Every row gives one point. Each copy is the shape, with its points in the same order, turned, moved and blurred by noise. Some copies are also mirrored. Which?

Shape, 6 rows:
|  19 |  44 |  23 |
|  -5 |  -6 |   0 |
| -34 | -23 |  -5 |
| -23 |  32 |  43 |
| -26 | -27 | -25 |
| -14 |   4 | -46 |
Copy 1:
| -23 |  12 | -53 |
| -14 |  -3 |  11 |
|  14 | -26 |  28 |
|  20 |  -8 | -40 |
|  -5 | -38 |  45 |
| -37 | -38 |  23 |
Copy 1 is: mirrored
Copy 2, 6 rows:
|  35 |  -6 | -40 |
|   6 |  15 |   2 |
|  -3 |  14 |  40 |
|  42 | -30 | -10 |
|  -8 |  37 |  36 |
|  23 |  60 |  12 |
Copy 2 is: only turned

Shape, 10 rows:
| -25 |  -5 |  31 |  -7 |
|  -2 |   2 |   5 | -15 |
|   1 | -10 |   7 |   5 |
| -30 |  20 |  -2 | -21 |
|  24 | -60 |   0 |  -6 |
|   9 |  52 |  -7 | -16 |
|  28 |  19 |   3 | -11 |
| -17 | -40 |  12 | -27 |
|  30 |  30 |  20 | -22 |
|  18 |  25 | -55 |   6 |
Copy 1:
|  14 |  -4 |  37 |  13 |
|   7 |  -2 |  14 | -16 |
|   7 | -20 |   3 |  -3 |
| -20 |  14 |  34 | -11 |
|  30 | -58 |   0 | -30 |
| -12 |  42 |  -7 | -12 |
|  13 |  18 | -14 | -17 |
|  20 | -32 |  43 | -24 |
|  28 |  32 |  -6 | -17 |
| -41 |   2 | -36 | -31 |
Copy 1 is: only turned
Copy 2:
|  13 |  -8 |  44 |  14 |
|   1 |  -9 |   7 |   1 |
| -10 |  -9 |  20 |  -4 |
|  29 |  21 |   7 |  26 |
| -24 |  -8 |  22 | -58 |
|  13 | -24 | -29 |  34 |
|   8 | -34 | -16 |   8 |
|  15 |  11 |  42 | -31 |
|  15 | -42 | -13 |  12 |
| -18 |  10 | -59 |   6 |
Copy 2 is: only turned
Copy 3:
|   2 |  12 | -27 | -37 |
|   7 |  21 |   6 | -26 |
|   1 |   1 |  11 | -30 |
|   8 |  36 | -25 |  -1 |
|  42 | -26 |  35 | -41 |
| -30 |  55 |  13 |  -6 |
| -13 |  31 |  29 | -32 |
|  50 |   8 |  -6 | -40 |
| -25 |  39 |  19 | -45 |
| -11 |  28 |  45 |  31 |
Copy 3 is: only turned

Shape, 10 rows:
|   2 |  24 | -21 |  20 |  24 |  26 |
|   0 | -17 | -22 |  12 |   0 | -20 |
|   5 | -21 | -19 |  -3 |  -4 | -32 |
|   1 |  10 |  18 |   2 | -14 | -25 |
|  15 |  21 |  -3 |  -6 |  52 |  26 |
|  24 |  -5 | -21 | -10 |   4 | -21 |
| -23 |   4 |  23 | -43 |  -8 |  12 |
| -21 | -24 |  23 | -18 | -20 | -38 |
|   0 |  33 | -29 | -27 |  32 |  -8 |
|  -6 |  31 | -11 |   1 |  54 |  -6 |
Copy 1 (10 x 6):
| -11 | -32 | -18 |  11 |   4 | -11 |
|   1 |  11 |   1 |  10 |  -8 |  30 |
|  16 |  16 |  11 |   7 | -17 |  35 |
|  25 |  24 |  -4 | -22 |  -5 |   0 |
|  12 | -60 |  -8 |  -8 |   8 |  -5 |
|  17 |  -5 |  13 |   1 | -29 |  22 |
|  50 |   3 |  29 |  -5 |  30 | -20 |
|  42 |  43 |  20 | -13 |  15 |  26 |
|  43 | -36 | -12 |  20 | -17 |  -2 |
|  31 | -43 | -34 |   3 |   4 |  10 |
Copy 1 is: only turned
Copy 2 (10 x 6):
| -16 | -56 |   4 |   1 | -29 |   1 |
|  26 | -26 |  31 |  17 |   8 |   7 |
|  37 | -19 |  22 |  23 |  13 |   0 |
|  -1 |  -1 |  -7 |  29 |   9 |   5 |
|   0 | -38 | -15 |  -8 | -57 | -18 |
|  32 | -31 |   6 |  20 |   9 | -23 |
|   5 |   7 | -36 | -25 |   6 |  16 |
|  28 |  29 |   0 |  13 |  24 |  19 |
|  28 | -55 | -34 |  13 | -25 |   8 |
|  17 | -42 | -15 |  20 | -51 |  15 |
Copy 2 is: only turned
